Rows are points. Each copy is the shape, with its points in the same order, turned, moved and blurred by noise. Is it also mirrored, or only turned?

Shape:
[[ 15   9]
 [-34 -57]
 [-21   7]
 [ 52  27]
 [-13  52]
 [-64 -20]
 [  6 -16]
 [ 14 -26]]
Copy 1, 8 rows:
[[ 15  23]
 [-69  10]
 [-13  45]
 [ 53   8]
 [ 27  74]
 [-63  58]
 [-10  11]
 [-11  -1]]
Copy 1 is: only turned
Copy 2, 8 rows:
[[ 25   2]
 [-31  59]
 [ 30  37]
 [ 31 -44]
 [ 70  20]
 [  8  81]
 [  2  15]
 [-13   1]]
Copy 2 is: only turned

Shape, 9 rows:
[[-47 -12  10]
 [ 43 -10 -22]
 [-69  13  22]
 [-51 -21  18]
 [ 49 -38 -33]
 [ 44  -8 -56]
 [ 11   1  71]
 [ 35 -23 -29]
 [-32 -28  27]]
Copy 1, 9 rows:
[[ 12 -43   1]
 [-10  48 -17]
 [ 55 -55  -8]
 [ 16 -45 -22]
 [-39  61 -23]
 [-24  56  13]
 [ 48   6 -73]
 [-28  48  -6]
 [  8 -39 -41]]
Copy 1 is: only turned
Copy 2, 9 rows:
[[ 38  13  33]
 [-46   0  -7]
 [ 59  -9  54]
 [ 49  18  27]
 [-55  26 -22]
 [-74  12  10]
 [ 41 -43 -32]
 [-44  15  -4]
 [ 43  16   5]]
Copy 2 is: mirrored
Copy 3 (9 x 3):
[[-56 -23  -2]
 [ 28   9 -36]
 [-83 -32  30]
 [-74 -30  -4]
 [ 26   7 -60]
 [ 52 -13 -42]
 [-62  58  11]
 [ 14   5 -40]
 [-60  -5 -13]]
Copy 3 is: mirrored
Copy 4, 9 rows:
[[-49 -10  21]
 [ 39   8 -14]
 [-70 -36  21]
 [-54  -5  32]
 [ 44  34 -13]
 [ 39  29 -43]
 [ 15 -52  52]
 [ 33  23 -15]
 [-33  -5  38]]
Copy 4 is: mirrored

Shape:
[[ 11  21  19 -20]
 [ 55 -24 -53 -23]
 [ -4 -26 -12 -49]
 [ 25 -16  46  -1]
 [-46  67  30  -6]
 [ 18  15 -26  54]
 [ 34 -74  20  16]]
Copy 1 (7 x 4):
[[-62   7   4   5]
 [-39  93   4  12]
 [-37  32 -37  40]
 [-42  -1  35  41]
 [-70 -51 -25 -28]
 [-11  25  29 -47]
 [ 18  35  44  56]]
Copy 1 is: mirrored
Copy 2:
[[ 21   2  10 -23]
 [ 53 -28 -72 -16]
 [-11  -4 -45 -24]
 [ 10 -42  19 -48]
 [ -3  34  57  21]
 [ 53 -52   4  37]
 [  1 -90 -24 -44]]
Copy 2 is: only turned
Copy 3:
[[  8  24 -28   4]
 [  9  42  60   5]
 [ 23  39   5 -43]
 [ 57   2 -11  24]
 [-38 -15 -79  -1]
 [-23 -30  32  18]
 [ 75 -22  37 -12]]
Copy 3 is: mirrored

Shape, 10 rows:
[[ 40 -18 -56  -3 -46  13]
 [ 16  30  54  24  20  31]
 [ 37  35  58 -20  37  -8]
 [  0 -49 -66  30 -24  37]
 [ 43  41  40  -9  48  26]
 [ -2  45   8 -35  25  35]
 [ 15  72   7  14   5   0]
 [-26 -45 -45   1 -26 -22]
 [ 25  40  49   2  -1  26]
 [  3 -40 -89  28   7 -21]]
Copy 1, 10 rows:
[[ 16  43 -16  -1 -38  81]
 [-16 -32  54  49   2  15]
 [ -4 -19  80  18 -37 -16]
 [-17  52 -57  23  -6  68]
 [-26  -2  90  34 -23  10]
 [-17  15  65 -10  16  16]
 [ 38  11  66  32  11  18]
 [ 13  37 -62 -11 -17  13]
 [  1 -33  64  25  -8  28]
 [  8  90 -53  29 -25  23]]
Copy 1 is: mirrored
Copy 2 (10 x 6):
[[-12 -32 -17 -57  43 -33]
 [ 28  13  61  -2 -22  29]
 [ 70  -7  34  -6 -49  10]
 [-63 -43 -11 -41  44   9]
 [ 54 -32  66 -16 -42  15]
 [ 33 -52  48  25 -15 -13]
 [ 65  -9  41   9  28  11]
 [-31 -25 -60  -1  23   5]
 [ 38  11  58  -4 -17  -5]
 [-19 -67 -54 -41  50  34]]
Copy 2 is: only turned
Copy 3, 10 rows:
[[ 30  -5 -65  -6  25  11]
 [ 28  39  65  -3 -27   6]
 [ 18  49  68  22  23 -23]
 [  0   5 -80 -32 -31  18]
 [ 32  67  60 -13  15 -11]
 [ 29  17  41 -38   9 -46]
 [ 18  -5  59 -18  28  13]
 [-39 -19 -59   8 -11 -16]
 [ 48  23  54   4  -8  -2]
 [-50   9 -73 -26  18  21]]
Copy 3 is: mirrored
Copy 4 (10 x 6):
[[ 27 -11 -31  57   0  -5]
 [-15  42  30 -25 -13  67]
 [-66   1  27 -13 -10  82]
 [ 66  -1 -21   5   4 -41]
 [-30   3   8 -18   1  95]
 [-27   8 -35 -29 -25  50]
 [ -9  11   1  13 -58  76]
 [ 11 -17   9  17 -28 -57]
 [-35  45   8  -2 -15  63]
 [ 59 -60   0  20 -19 -34]]
Copy 4 is: only turned

Shape:
[[-16  -7 -29  11 -39  31]
 [-20 -76   9 -58  36 -60]
 [ 34   8 -38  25   0  51]
 [ -9 -91 -18  29  20  -1]
 [ 18 -21 -64   7 -20  -5]
 [ 11  -6 -22  38 -12 -15]
 [-49   7  41 -32  20 -62]
 [ 31  18  31 -37 -54 -27]
 [-64   8  31 -27  35 -56]]
Copy 1:
[[-33 -14  13 -13  -1 -21]
 [ 70 -53  33   8 -42  70]
 [-55  28 -13  24 -47 -32]
 [ 18 -72 -19  24 -57  -5]
 [-15  -4   8 -43 -51  -8]
 [ -2  -6 -42 -20 -27  -5]
 [ 76   7  -9  -7  40  61]
 [-37  26  -3 -33  20  80]
 [ 85  -4 -17  -5  33  36]]
Copy 1 is: mirrored
Copy 2 (9 x 6):
[[ 33  28 -33  13  11 -17]
 [-43  56  42  -3 -40  87]
 [ 62 -24 -15 -10  22   5]
 [ 17  73  43 -22  36  43]
 [ 28  17 -28 -50   0  26]
 [  2  10  -6 -29  10 -12]
 [-71  26  36  25 -67   5]
 [-55 -17 -54  21  -7  26]
 [-52  29  47  31 -75  -6]]
Copy 2 is: only turned

Shape, 14 rows:
[[-18  15  18  -2 -20 -43  15 -17]
 [-10  -9  40  33  19  50  16 -23]
 [-17  13 -16   9  41  17 -30  50]
 [ 49   3   5 -34   2  13  11 -35]
 [-45 -34 -25  48  17  34 -22  34]
 [ -1  55  38 -28 -13 -25   1  45]
 [-12   9 -29  45  44  50 -48 -23]
 [ 39  28 -36  35 -30 -48  38  40]
 [ 57 -43  20  13  50 -27 -10  64]
 [-35 -18 -46 -32   3 -56  27  57]
 [ 31   9 -25  34  37  -9 -29 -42]
 [  7 -11  19 -10 -30  -7 -40 -36]
 [ 37 -42 -25 -41  17 -12   7  42]
 [-40 -20   2   5  51 -23  31 -30]]
Copy 1:
[[ -9   2  -6 -21  -4 -18  26  35]
 [ 48   9 -25  16  44  47 -34  40]
 [-31 -25  30  35   7  10 -72  17]
 [ 50  26  24  25   9 -49  -5  23]
 [-39   9  -4  46  21  68 -54  11]
 [ -4 -28  11 -46 -30 -37 -28  10]
 [  8 -36  20  82  13  51 -29  30]
 [-25 -12   0 -15  20 -31  23 -58]
 [-21 -10 -45  24  54 -57 -79   5]
 [-95  33  38 -19  17 -29 -26   2]
 [  9 -33   3  77  24  -9  14  25]
 [ 19   8 -15  32 -34 -14   6  46]
 [-30  47  11  25  22 -63 -55   3]
 [-16  10  10  10  63   1   2  68]]
Copy 1 is: mirrored
Copy 2 (14 x 8):
[[-29 -36   9   7  21 -11  10  -9]
 [ 62 -26  24  22  15 -22 -52  -9]
 [ 25  19  -5 -35 -28 -33 -12  51]
 [ -6  13  43  -9 -17  15 -25 -57]
 [ 33 -17 -24  -6 -22  -1 -48  79]
 [ -5  20 -15 -27  27 -41  40 -13]
 [ 42 -37  39 -41 -48 -24 -65  33]
 [-53  28  18 -34  52  22 -14  33]
 [-26  72 -40 -10 -11 -35 -74   7]
 [-55  25 -24  16 -19   9  32  59]
 [-28 -25  41 -39 -22 -20 -70  -2]
 [-14 -47 -11 -18 -14   8 -23 -44]
 [-27  62 -15   3 -41  17 -15   2]
 [-15 -29  25  57 -18 -34 -24  29]]
Copy 2 is: mirrored
